Each row is a point. The last column is the point's height on a tilted bowl or saddle (a function of degree 2), plus a little noise. Along how many of its main directions does it bend up, bend down or stay straight?

Points (16 x 4)
[[-12  21   1   3]
 [ 18 -19  15 -18]
 [-11  11  12  -1]
 [  7  36  -7  17]
 [-21 -42  11  17]
 [ -9  24  -9  -4]
 [-35 -31  16  35]
 [-32 -15 -32 -60]
 [  1  12  49 -20]
 [-14 -60  28  44]
 [ 16   8  -7  -5]
 [-36  14   9  35]
 [-26 -38   2   9]
 [ 23   7 -53  17]
 [ -7 -32 -35 -31]
 [ -5   9 -18 -24]]
Directions: 2 up, 1 down, 0 straight

Points (16 x 4)
[[-46  40 -15 -35]
 [-35 -10 -24 -26]
 [  0  33 -14 -14]
 [-32  20 -34 -26]
 [ 17  -8   6 -11]
 [-18   6  19 -13]
 [-18 -24  58 -47]
 [-16  27   4 -12]
 [  9 -16 -10 -14]
 [-42 -12 -20 -31]
 [ 37  28  -5 -21]
 [ 26 -20   1 -19]
 [-32  32   2 -20]
 [-13 -47  -8 -37]
 [ 23 -22   2 -19]
 [  3 -40 -60 -60]]
Directions: 0 up, 3 down, 0 straight

Points (21 x 5)
[[-26 -14 -37  -2  -4]
 [ 40   7   9  -8   3]
 [-22  33  37 -40  60]
 [-15   6  40 -60  47]
 [ 13   4 -27  50  20]
 [-10   4   4  -7   2]
 [ -8  32 -16   3   7]
 [-15  16  18 -32  24]
 [  9  -2  -5 -40  -6]
 [  3 -31   5   4  -9]
 [-28 -23 -15  14  -2]
 [ -5  24 -29   1  -6]
 [-24  20  -1   2   9]
 [-12 -48  -9 -20   1]
 [ 24 -36 -24  -8  -6]
 [  0 -33 -14  37   7]
 [ 26  33   0  21  24]
 [-20 -32  16 -38   5]
 [ 12 -17 -32   9  -4]
 [  5  11  -9  19   4]
 [-12 -21  40  45 -37]]
Directions: 2 up, 1 down, 1 straight

Points (38 x 7)
[[-28 -29   2  41 -22 -54  14]
 [  8 -12  20 -31  26 -47 -34]
 [ 38  -8  20  -1   5  -1  16]
 [-13   7 -13 -22   0  48 -11]
 [ 27  -7  10  22  19 -29   9]
 [ 10 -39   3   2 -13   9  -4]
 [ 24  27  52  -2   4 -19   6]
 [  1 -23 -59  24  20  56 -60]
 [ -4  23   4  10  -5 -15  -4]
 [ -8  -6  36 -14  28 -14  -9]
 [ 18   8  -3  -6  -4   2   6]
 [ 22   0 -32  19  32  30 -25]
 [ 10 -15 -41  -6  32  -2 -15]
 [ -3 -19  24  14 -15  14   3]
 [  9  17   7   6  18  18   5]
 [ 28 -10  -7  33  25  -9  11]
 [  6 -51   5  -5  15  -7  -5]
 [-18  -7  42   1  18   2   7]
 [  4  -3   2  16  16  23   5]
 [ -5   3  19   5   6  24   9]
 [ 28  -8 -14 -10   8 -11   3]
 [-28  -9  13  32 -17  21   0]
 [  6  43 -12 -18 -30   2  17]
 [-28 -23  24  -4 -16   9  -9]
 [ 16   5  15 -17   0   7   9]
 [-22  -6 -15  -1   3 -10   4]
 [ 15 -17   9 -43  -1 -23 -14]
 [ 14   5 -36 -17 -33   9  11]
 [ 11   7 -23 -19  13 -17   1]
 [ -8   6   3 -23  -9  38   0]
 [-35   2 -27  36 -27  -3   6]
 [  7   8 -29 -31  10   8  -3]
 [-12  -6  21 -29   2  14  -4]
 [  0   4  19  -4 -37 -23 -12]
 [ -2  30 -31 -13  26  34 -23]
 [ 13  13  37  11  -9 -16   0]
 [ 13  -1   5  -8  60 -53 -31]
 [-57 -26   6   5  30   7  16]]
Directions: 2 up, 3 down, 1 straight

Points (62 x 9)
[[-12 -19  17  -7  22  31 -14  -7  -7]
 [ 19   7 -55 -29  11   0  19 -50 -54]
 [ 14 -20 -18 -32  20 -14 -18  33 -14]
 [ 50  45 -27  12   5   4  -5   7 -60]
 [-13 -17 -31  37  36   9  -8 -28 -32]
 [ 20  -7  13 -26  12  26  17  -3 -16]
 [ -7  18  -8  44  20   5 -23  -1 -30]
 [ 57   5  22 -26  -6  23  30 -30 -58]
 [ 25 -17 -11  45  -8  26  12 -20 -32]
 [-10   9  -3  -5  10  26   7 -26 -11]
 [ -6 -20  15  -8  36 -26 -32  -9 -10]
 [-11 -12  -5 -51 -22 -19  27  -5  -6]
 [-20  -1   7 -24 -19  20 -10   3   3]
 [  5  -6  -3  37  -2 -14   3   5 -17]
 [ 24  25 -47 -30  19  -4 -15  25 -38]
 [  3  17 -19  14 -18  25   9  -8 -21]
 [ 33   3 -11 -26 -34 -42 -35  -5 -26]
 [ 12 -12 -15   5  12 -34  24  15 -15]
 [ -2  34 -13  12 -22 -17 -14  10 -26]
 [ -3 -18 -24 -31  27  -8  -6 -12 -18]
 [ 11 -23   9  15  -9  37   4   3 -21]
 [  5  -1  35  17   0  -2   1   4  -8]
 [ 14 -29  -4   3   5  -4 -11 -38 -23]
 [  2  16  32  -9 -10  23 -27 -22 -24]
 [ 32   3  31   8   3 -53 -21   3 -49]
 [  6  -5  -1 -23  -4 -12  -3 -14  -5]
 [ 24  18 -26 -18  34  13 -20   7 -27]
 [ 12  17   0   2  -7 -40 -28 -14 -31]
 [-27 -26   9  16   1 -15   7 -37 -13]
 [ 15  11  14 -34  11 -17 -15  19  -6]
 [-26   0  23 -26 -18 -25 -37   4   4]
 [  0 -27  16  37  -5 -16  -5  17 -18]
 [ 27 -29  26   8  -6  12   9  60 -38]
 [ -8 -10   4   3 -30 -17 -41  -4  -4]
 [-15  -4 -16   0  -2   5  -2 -38 -12]
 [  1  18 -11  28  -7  -6   3  32 -26]
 [-10 -22 -23 -15  28  -3  -6  13 -10]
 [ 18  -2 -13   7  17 -24  -3 -11 -18]
 [  3 -17 -34  -1  12  25  51   1 -15]
 [ 25 -16   9  12  38 -39  21  25 -10]
 [-47  -1 -26 -46  -7  -4  -9 -18 -12]
 [ -5 -37  12  20  -6 -15  -1 -44 -24]
 [ -5  53 -22 -35  37  -4   7  44 -43]
 [ -3 -18  49  14   1  14  -4 -20 -17]
 [ 14  11 -40 -15  13 -25  12  16 -31]
 [-19  17  -4  11 -28  -9   8  32 -17]
 [  1 -39  52  26   4   4  14  15 -10]
 [ 26  27 -17 -34   9  15 -24  19 -22]
 [ -5  -5   1  14  -2  -4 -12   0  -4]
 [ -8  -6 -45  -9   0  -5  -8  35 -23]
 [-11   5  16  12 -42   7   4  -9 -13]
 [-34  -4 -19  -9  23 -30  -2  27 -17]
 [ -6 -17 -37  31 -26  17  10 -21 -23]
 [-30  26  13 -19  34  -7 -33 -38 -32]
 [ -3  12 -17  -8  21   7  20  10  -7]
 [  2  14 -18   3 -13  -6 -10   8 -10]
 [ 11  24  14  12  39  -7  11 -41 -20]
 [ -3  -4  16  47 -16   8 -32  -5 -36]
 [  8  30   2 -12 -10 -43  28  44 -35]
 [ 23 -10  15  48  -4   0 -21 -10 -39]
 [-11 -20  -9  12  25  20  26   1   1]
 [ 30   9  -7 -29  44  21  19   4 -26]]
Directions: 1 up, 6 down, 1 straight
